Each row of a before or after table is a point. The points were changed in one or more steps. Then noise was added and the rows were shuffled. The steps act on columns, c1 being the first. Name the steps. A step turns or swaps two columns, mirrors them in a line or flattens them onto one, adds a multiple of one to another, or multiplies or shifts one. Angles are multiples of 10 degrees, from the lower column toward the higher: turns from -170 to 170, lines from 10 to 170 but not 90. Use the fewest steps. Two steps may share a column if one is a turn and the other turns, adds or multiplies; they go together, in the order done. Otherwise the lowest column goes first.

Before:
-0.66	-0.36	-0.13
+0.23	+0.43	-0.14
+0.17	-0.34	-0.24
+0.40	+0.00	+0.60
+0.02	-0.77	-0.40
+0.17	-0.02	+0.25
+0.17	+0.47	+0.54
+0.27	-0.15	-0.50
-0.34	-0.49	-0.37
-0.76	-0.28	-0.15
After (10 x 3):
+0.04	+0.26	+0.81
+0.15	-0.47	-0.53
+0.18	+0.17	+0.35
+0.27	+0.48	+0.23
+0.18	-0.23	-0.01
+0.22	+0.22	-0.39
-0.66	+0.08	+0.36
-0.76	+0.10	+0.30
+0.40	-0.58	-0.08
-0.34	+0.29	+0.55
Steps: mirror c2 and c3 in the line at 140 degrees

Before (10 x 6):
+0.06	+0.22	-0.37	+0.01	-0.04	+0.02
-0.45	-0.13	+0.53	-0.42	-0.81	-0.59
-0.42	+0.74	-0.20	-0.11	+0.18	-0.10
-0.50	+0.26	-0.33	+0.63	+0.49	+0.05
+0.04	+0.06	+0.31	-0.49	-0.13	-0.38
+0.38	-0.46	+0.12	-0.23	-0.20	-0.55
-0.07	-0.53	+0.17	-0.41	+0.13	-0.21
-0.33	+0.81	-0.27	+0.44	+0.11	+0.23
-0.24	-0.17	+0.72	-0.31	-0.50	+0.06
-0.52	+0.00	-0.62	+0.17	+0.13	+0.33
After, 10 rows:
-0.43	+0.74	-0.18	-0.13	+0.19	-0.10
-0.50	-0.04	-0.59	+0.23	+0.12	+0.30
+0.04	+0.22	-0.40	+0.01	-0.05	+0.01
+0.05	+0.07	+0.33	-0.64	-0.12	-0.37
-0.12	-0.52	+0.15	-0.54	+0.11	-0.19
-0.24	-0.20	+0.73	-0.42	-0.51	+0.07
-0.32	+0.82	-0.28	+0.54	+0.13	+0.23
-0.44	-0.12	+0.52	-0.52	-0.81	-0.59
-0.49	+0.29	-0.35	+0.81	+0.52	+0.05
+0.39	-0.46	+0.12	-0.35	-0.19	-0.53
Steps: multiply c4 by 1.3

Before (11 x 11):
-0.38	+0.23	+0.22	-0.10	-0.08	+0.32	+0.17	+0.00	+0.74	-0.54	-0.50
+0.00	+0.25	+0.02	-0.20	+0.25	+0.08	-0.33	-0.28	+0.37	-0.05	-0.46
-0.19	+0.64	-0.70	+0.21	-0.38	-0.24	+0.02	+0.02	+0.36	+0.03	+1.17
-0.52	+0.33	+0.70	-0.14	+0.05	+0.32	+0.09	+0.06	+0.71	+0.27	-0.43
-0.13	+0.92	-0.25	+0.78	+0.20	-0.27	+0.26	+0.33	+0.33	+0.07	+0.45
-0.02	-0.20	+0.32	-0.32	+0.45	-0.09	+0.21	-0.29	+0.79	-0.15	-0.23
-0.50	-0.36	+0.19	+0.13	+0.34	+0.42	+0.04	-0.12	+0.42	-0.01	-0.58
+0.72	-0.37	-0.30	+0.09	+0.03	+0.26	+0.08	+0.18	+0.48	+0.22	-0.46
-0.39	+0.83	-0.60	-0.14	+0.04	+0.24	+0.55	-0.17	+0.38	+0.05	+0.45
+0.57	-0.34	+0.27	-0.11	+0.48	+0.17	-0.09	+0.52	-0.02	-0.13	-0.17
+1.09	-0.39	-0.14	+0.19	+0.32	+0.72	-0.16	-0.19	+0.35	-0.07	+0.12
After (11 x 11):
-0.51	+0.34	+0.70	-0.11	+0.04	+0.32	+0.10	+0.05	+0.65	+0.26	+0.50
-0.01	+0.23	+0.02	-0.18	+0.27	+0.09	-0.33	-0.29	+0.55	-0.02	+0.19
-0.13	+0.93	-0.24	+0.76	+0.21	-0.28	+0.25	+0.30	-0.30	+0.07	+0.49
-0.37	+0.22	+0.22	-0.11	-0.08	+0.32	+0.17	+0.00	+0.73	-0.56	+0.53
-0.19	+0.64	-0.71	+0.19	-0.38	-0.22	+0.03	+0.01	-0.98	+0.00	+0.72
-0.03	-0.21	+0.33	-0.30	+0.46	-0.09	+0.24	-0.26	+0.50	-0.16	+0.64
-0.51	-0.37	+0.19	+0.14	+0.34	+0.42	+0.05	-0.15	+0.69	+0.00	+0.22
+0.54	-0.35	+0.24	-0.10	+0.47	+0.19	-0.07	+0.50	+0.16	-0.13	-0.10
+0.74	-0.37	-0.32	+0.08	+0.04	+0.26	+0.08	+0.18	+0.59	+0.22	+0.28
-0.40	+0.82	-0.60	-0.09	+0.03	+0.24	+0.54	-0.18	-0.29	+0.05	+0.55
+1.10	-0.39	-0.14	+0.20	+0.35	+0.73	-0.17	-0.18	+0.03	-0.06	+0.36
Steps: turn c9 and c11 by 70 degrees

Before, 12 rows:
+0.20	+0.67	-0.68	-0.64	-0.14	-0.37	+0.25	+0.46	+0.42	-0.30	-0.18	+0.42	+0.07	+0.08	+0.20	-0.08	+0.36	-0.15
+0.36	+0.29	-0.26	-0.25	+0.44	-0.71	+0.53	+0.61	+0.22	-0.63	+0.30	+0.16	-0.34	-0.37	+0.27	+0.01	+0.26	+0.31
-0.51	-0.28	+0.38	-0.85	+0.30	+0.26	+0.41	-0.65	+0.01	-0.19	-0.41	-0.11	-0.68	+0.13	-0.06	+0.23	+0.14	-0.55
-0.36	-0.54	+0.18	+0.67	+0.00	-0.36	-0.85	-0.25	-0.34	+0.35	+0.24	+0.52	-0.21	+0.21	+0.67	+0.46	+0.09	+0.22
+0.15	+0.09	-0.02	-0.84	+0.06	-0.33	+0.39	-0.84	-0.37	+0.10	-0.37	-0.09	-0.57	+0.01	-0.52	+0.12	+0.05	-0.64
+0.05	-0.30	+0.29	+0.40	-0.24	+0.06	-0.54	+0.16	-0.38	+0.22	+0.37	-0.10	+0.13	+0.22	+0.54	+0.68	-0.06	-0.19
+0.67	+0.32	-0.38	-0.51	+0.14	-0.41	-0.01	+0.13	+0.32	-0.87	+0.05	+0.16	+0.21	-0.25	+0.34	-0.53	+0.24	+0.19
-0.08	+0.55	-0.49	+0.10	-0.14	-0.33	+0.51	+0.14	+0.31	-0.72	+0.06	-0.13	+0.02	-0.35	+0.07	-0.26	+0.40	+0.23
-0.02	+0.32	+0.05	-0.59	+0.34	-0.14	+0.15	-0.43	+0.25	+0.32	-0.76	-0.54	-0.56	+0.17	-0.04	-0.08	-0.11	-0.50
+0.04	-0.10	+0.17	+0.53	+0.00	+0.26	-0.86	+0.23	-0.78	+0.50	+0.27	+0.27	-0.20	+0.16	+0.67	+0.18	+0.61	+0.13
+0.20	+0.81	+0.21	+0.06	+0.22	-0.39	-0.03	+0.35	+0.09	-0.70	+0.17	+0.59	+0.14	-0.29	+0.16	+0.03	+0.11	+0.33
+0.01	+0.71	-0.35	-0.43	+0.20	-0.74	-0.18	+0.44	+0.45	-0.65	+0.28	-0.13	+0.30	-0.47	+0.20	+0.04	+0.77	+0.18
After (12 x 18):
-0.08	+0.54	+0.09	-0.49	-0.14	-0.34	+0.52	+0.13	+0.31	-0.71	+0.05	-0.12	+0.02	-0.35	+0.07	-0.26	+0.40	+0.24
-0.52	-0.28	-0.86	+0.38	+0.29	+0.25	+0.42	-0.66	+0.02	-0.19	-0.40	-0.11	-0.69	+0.12	-0.07	+0.22	+0.15	-0.56
+0.04	-0.11	+0.52	+0.18	+0.00	+0.26	-0.86	+0.23	-0.77	+0.51	+0.26	+0.28	-0.19	+0.16	+0.67	+0.19	+0.60	+0.13
-0.04	+0.31	-0.59	+0.06	+0.34	-0.14	+0.15	-0.43	+0.26	+0.33	-0.77	-0.53	-0.56	+0.17	-0.04	-0.08	-0.12	-0.50
+0.20	+0.66	-0.64	-0.67	-0.14	-0.37	+0.23	+0.45	+0.43	-0.31	-0.18	+0.41	+0.07	+0.09	+0.21	-0.09	+0.36	-0.16
+0.01	+0.70	-0.42	-0.35	+0.21	-0.74	-0.17	+0.44	+0.46	-0.64	+0.29	-0.14	+0.31	-0.46	+0.20	+0.04	+0.77	+0.18
+0.68	+0.31	-0.51	-0.38	+0.14	-0.40	-0.02	+0.15	+0.33	-0.87	+0.05	+0.17	+0.20	-0.26	+0.35	-0.54	+0.23	+0.19
+0.05	-0.30	+0.39	+0.30	-0.25	+0.05	-0.54	+0.15	-0.38	+0.20	+0.38	-0.09	+0.13	+0.23	+0.54	+0.69	-0.05	-0.20
+0.21	+0.81	+0.06	+0.21	+0.21	-0.40	-0.04	+0.35	+0.08	-0.71	+0.17	+0.60	+0.16	-0.29	+0.15	+0.03	+0.12	+0.34
-0.36	-0.54	+0.68	+0.19	-0.01	-0.36	-0.86	-0.26	-0.33	+0.34	+0.23	+0.52	-0.20	+0.23	+0.68	+0.46	+0.08	+0.23
+0.37	+0.30	-0.24	-0.26	+0.44	-0.71	+0.52	+0.62	+0.21	-0.62	+0.31	+0.15	-0.34	-0.37	+0.28	+0.02	+0.24	+0.31
+0.15	+0.09	-0.84	-0.03	+0.06	-0.34	+0.39	-0.84	-0.38	+0.09	-0.36	-0.09	-0.58	+0.02	-0.52	+0.12	+0.05	-0.64
Steps: swap c3 and c4
